Each wall is flat, endless, passes through zero and stands at right angles to its row. A trip goes straight from one point to another. List the walls that it crosses, first one first.

Walls:
(1): [-7 21  6]
(2): [-14 -12  13]
(3): [-3 -8 -5]
(4): [ 19 -30 -13]
(5): [ 2 26 31]
Trips:
[-11   7  -9] to [ 19 -37  24] -> 2, 1, 4
[-9 31  1] to [-29  14  20] -> 2
[ 20  35 -26] to [22  4  3] -> 4, 1
[  3 -11  37] to [ 36  26 -17] -> 1, 2, 4
[ 6 -9  3] to [15 16 35] -> 5, 3, 1, 4
[ 20 -11  16] to [-15  60  -5] -> 2, 1, 4
[-30  32  18] to [11  6 11] -> 2

Walls:
(1): [ 21   3 -29   9  -7  41]
(2): [ -5  -1 -14  18   0  18]
(3): [-34  -9  -4 -39  -8  11]
(4): [  5  -9   8  -4   7 -33]
(5): [  0  -1  -6 -19 -10  20]
Trips:
[ 2 13 32 16 -3 -2] to [  2  13  -1 -15  27   3] -> 3, 5
[-34  -5 -11   3  33  -3] to [ 31 -21 -33  -5 -26   1] -> 1, 5, 4, 3
[ 29  -9 -39 -56  -5 -23] to [-20  18  51   5  -9  22] -> 1, 4
[  0  22 -10  -2  43 -16] to [ 32  21 -10  -5   4   4] -> 1, 4, 5

Walls:
(1): [-10 -12  -5  28 -18 -11  12  -4  29]
(2): [ -2 -19   6  28  -2 -43  30  -9 -14]
(3): [ 14   1  12  34 -15   4  27  11 -22]
Trips:
[ 57  -6 -10   3  -8  24  -3 -38 -30] to [-32   6  -2   9  -8  42 -28 -26 -19] -> 3
[-31  13   6 -23   7 -18 -17 -18 -13] to [-16  -7 -44   1   8   3   3  28  18] -> 1
[ 34  -1  15  10 -13  15  14 -18 -20] to [  3  13  19   7 -23 -38  -2  -1  20] -> 1
[-10 -30  34   0  -6   5  48  37  -2] to [ 15  23  -7 -14   2  11 -15  14  20] -> 2, 1, 3
[ 36  16  34  15   8 -29   3  27 -19] to [ 14 -14 -34 -25  26  -2  -4 -14  -3] -> 3, 2
[-15 -20 -43  -7 -38 -23   0  15  -6] to [ 36   9  15 -31  -2  13  29 -17  28] -> 2, 1
[-15 -21   0  -7 -27  21  -5  19  10] to [-18 -53  -6  13  37 -17 -32   9  12] -> 2
[-14 -60   1  29 -39  31   0  -8  16] to [ 13 -24  -2 -11  -2 -50  -7 -11  28] -> 3

Walls:
(1): [ 31  15 -10  -1  -6  13 -20  -3 -37  13  13  -2]
(2): [ -4 -12  15  15  32 -24   4  16  33  25 -51  -2]
(3): [ 29  18   1  11 -14  -4  14 -45  40 -27  22  13]
(4): [  2 -42 -30  20  19 -38  20  15  46 -60  15  20]
(5): [-15  11  16  18  -1 -11 -14  23  39  -1  32 -30]
(6): [-19  -2  13  11 -16 -10  14  -8 -12   0  16 -35]
(7): [ 25  -3  -7  -1 -16  42  -1  26  31  32 -41  16]
Trips:
[ 31   4 -13  53 -24  24  23  45  -9  17 -12   5] to [-20  12  -6 -18 -14  -8 -15   9 -24  12  51  11] -> 5, 2, 6, 7
[  0   8  10 -24   0 -30  22  -3  31   6 -37  25] to [ 51  16 -57   8  57 -37   6 -23  28 -31 -14 -13] -> 7
[  8 -11  44   6   5 -10  -2  46   1   8 -13  -1] to [ -5 -14   2 -10  40 -16   4   8  13  -5   5 -38] -> 6, 4, 7
[ 22   2 -30  -2   7  10 -22  13  -2   2   3 -15] to [  9  -4   7  22   0 -41 -33 -13   8 -29 -20   8] -> 4, 2, 3, 7, 1

Walls:
(1): [ -8  -5  18  -6 -22  -8  -6  13  44   0 -12  27  -1  14 -25   5  -9   8]
(2): [ -5  -7   9  -4  13   8  -3   2  -9  17  -6  29 -25 -25 -11 -24 -18  -1]
(3): [ 12 -33   3  26   9 -17 -16 -10  12 -22  -8   5  12  -5  -7  -4  -1   2]
(4): [  3  22 -23  16 -17   0  -6  17   9 -24   4  11 -13  -9  -7  -1 -18 -20]
(5): [-24 -30   8 -29   6  20   5  33 -13   2  -6 -50   5  -6  -8  -4 -56  -4]
(6): [-46 -40   6 -17   9  -5  39  20  -9 -12  18 -15 -18   1 -12 -16  25  -9]
(7): [ 17   7   9  45  11   0 -28  15   4  -7  18  39  27  -3  -2 -43  -5  -9]
Trips:
[ 10  14   5 -15 -13 -25  -4 -27  -6  28 -35  12 -12  29  17  32  -8 -29] to [-10  -4   0  32  23 -18  13 -20 -11  15  16   3  12 -10  26  21 -15 -23] -> 1, 3, 7
[ -4  34  -4 -19  12  -3  16  20 -26   2  -5   0   7  -7 -39   1  -2 -13] to [ -6   0  27 -20  34   3  18  38  -8  20  30 -13  19   9  10  19 -19  32] -> 4, 2
[ 31 -29 -13  29  26  17 -27   9  12 -14 -20  -3 -33 -24 -41  11  17  -2] to [ 38  -1  -5   2  -8  -6  15 -14 -18  -1  -3 -18 -20 -23  28  -5 -16 -11] -> 1, 7, 5, 3
[-24 -17  31 -11  42  33  29  38  -3  -9 -27  15 -22  -7   5   7   3  -3] to [-17  -4  -4  21 -16 -10  19   2   4  24   1 -23   0  51   3 -12  -8  -3] -> 2
[ -4 -18  19 -22  28   7 -21  -2   1 -20  31  15 -24  -4   7  11  33  12] to [  2  -4 -21 -11   4  31  17  10 -17 -29  31   8  -6  13  -6  12 -24  17] -> 3, 5, 4, 2
[  9 -12 -14 -28 -20  29 -11  22 -10  -3 -10  28  -8 -14 -24  60  -5   8] to [  4  28 -22 -17 -27   7 -33  21   6   3   6  -1  17  11  24  -5   8   9] -> 2, 5, 7
[-10  24  11  -2  -3  -4  24   5 -17  14 -11   3  24 -18   1  -5  25   7] to [  8  20 -14  13  -7 -15 -17 -41  -7  20   3 -42 -10  33  -5 -25 -12   7] -> 6
[-13  -2  -5   4 -14  16  -7   8 -15  -6  -8 -16 -11   1 -24  -5  -2  23] to [  6  -5  16 -24 -10  10  -8   0  21  22   1  10  43 -30 -12 -14   9   8] -> 4, 7, 6, 3

Walls:
(1): [-29  19 -14   8  30  -6   2  11 -29  -4   1  10   6   9 -31  -8 -11   8
  21  19   4   3 -43  -3]
(2): [-11  22  31 -18  29  -9 -12   1  -6 -10 -32  17   7   4  33   7  -5  42
  -7  12   4  -7  24  16]
(3): [-17   9 -14   8   9 -40  15   5  -2 -15  -7  22 -19 -16 -37   4 -15  39
 -34   2  -7  10 -14  -6]
(4): [ 35  18  -6  25  12  -1  -8   2   5  22  -6  17  47   3 -12 -12  30 -17
 -13 -19  -7 -26   3 -29]
(5): [ -9  12  12  -5  15   2   1 -30  -2   8  28 -10   8  21  10  18  14  17
  -3 -12  24 -16  15 -26]
(6): [  2  -5  13   5   4  26   5 -60 -25   0   0  20 -46  -3 -33   2   2 -22
 -53  -8 -33 -10 -37  31]
Trips:
[ -3  -2  11 -10  -7   4 -27  12 -24  -9   8 -22  -1 -18  -3   3 -16 -44
  10   8  21  19  -3   1] to [ 18  -7  -2  27 -42   3   5 -25  15   0  21  27  21   0 -19   7   9   2
  -6   6 -14   5 -16  36] -> 6, 1, 4, 3
[ 21  22   7   2  20 -15   7 -32  24  -7  -8 -17  10  21  36 -18  14  21
   4   4  -6 -11  23 -24] to [  6  24   8 -13  -7   6   2 -51  -3  19   5 -30 -26  -6 -10 -10  14   8
  14   3 -10 -25   7   7] -> 6, 4, 2
